Every row gives one point. Before rounding, the points of a table are all equally far from one centre. They may lie mostly on one side of it. Write the centre, to within rounding.

Points (9 x 2):
.30; -.18
.31; -.07
-.47; .02
.08; .26
-.48; -.17
.22; -.34
-.22; .28
.03; -.48
-.40; .14
Centre: -.09; -.10

Points (10 x 6):
.28; .25; .26; .27; -.09; .19
-.16; -.19; .42; .29; .36; .03
-.05; -.05; .37; .23; .22; .39
.08; .14; .30; .31; .53; -.29
.04; -.05; .53; .08; .15; -.24
.51; .05; .15; .47; .32; .21
.20; .09; .62; .35; .38; .09
.11; .45; .16; .13; .27; -.12
.26; -.22; .04; .50; .43; .17
.38; .03; .26; .04; .06; .35
Centre: .18; .01; .20; .20; .26; .02

Points:
-.06; -.40; .56; -.03; .25; .00; .00; .62; .28; .26; -.33; .01
.01; -.18; .44; .00; .19; -.30; .44; -.12; -.18; .39; .18; .39
-.41; -.04; .72; -.07; -.02; .16; .35; .14; -.03; .41; .62; .03
-.35; -.04; .26; -.61; -.24; -.07; .31; .21; .07; .47; .32; .10
-.25; .04; .24; .06; -.09; -.05; .28; -.34; -.32; -.33; .27; .26
-.25; -.15; .32; -.19; -.52; -.14; .55; -.12; .12; .20; .49; -.14
-.25; -.21; .10; -.11; .05; -.04; .48; .07; .23; -.50; .16; .03
-.42; .13; .44; .32; -.51; .14; .19; -.20; -.39; .10; .44; .17
.04; -.22; -.15; .03; .00; -.08; .01; -.52; .18; .07; .13; .14
-.26; .35; .22; -.19; .28; .26; -.02; .13; -.28; -.18; .24; -.31
-.29; -.04; -.20; -.23; -.34; .45; .34; .10; .49; -.01; -.05; .38
.07; -.25; .23; .09; -.06; -.33; .15; .08; -.07; .54; .57; .12
-.07; -.35; -.06; .05; -.67; -.16; .27; .10; -.08; -.08; .32; .28
-.43; -.10; .35; -.09; .03; -.17; .45; -.06; .27; .29; .09; .58
.27; -.04; -.22; .21; -.20; -.15; -.13; .04; -.02; .11; -.05; .54
-.41; .04; -.03; -.12; -.33; .14; .34; .23; .44; .44; .54; .04
.09; .17; .03; -.26; -.65; -.13; .06; -.09; -.08; .05; -.41; .30
Centre: -.08; -.01; .27; .09; -.18; .19; .16; .14; .03; .18; -.03; .00
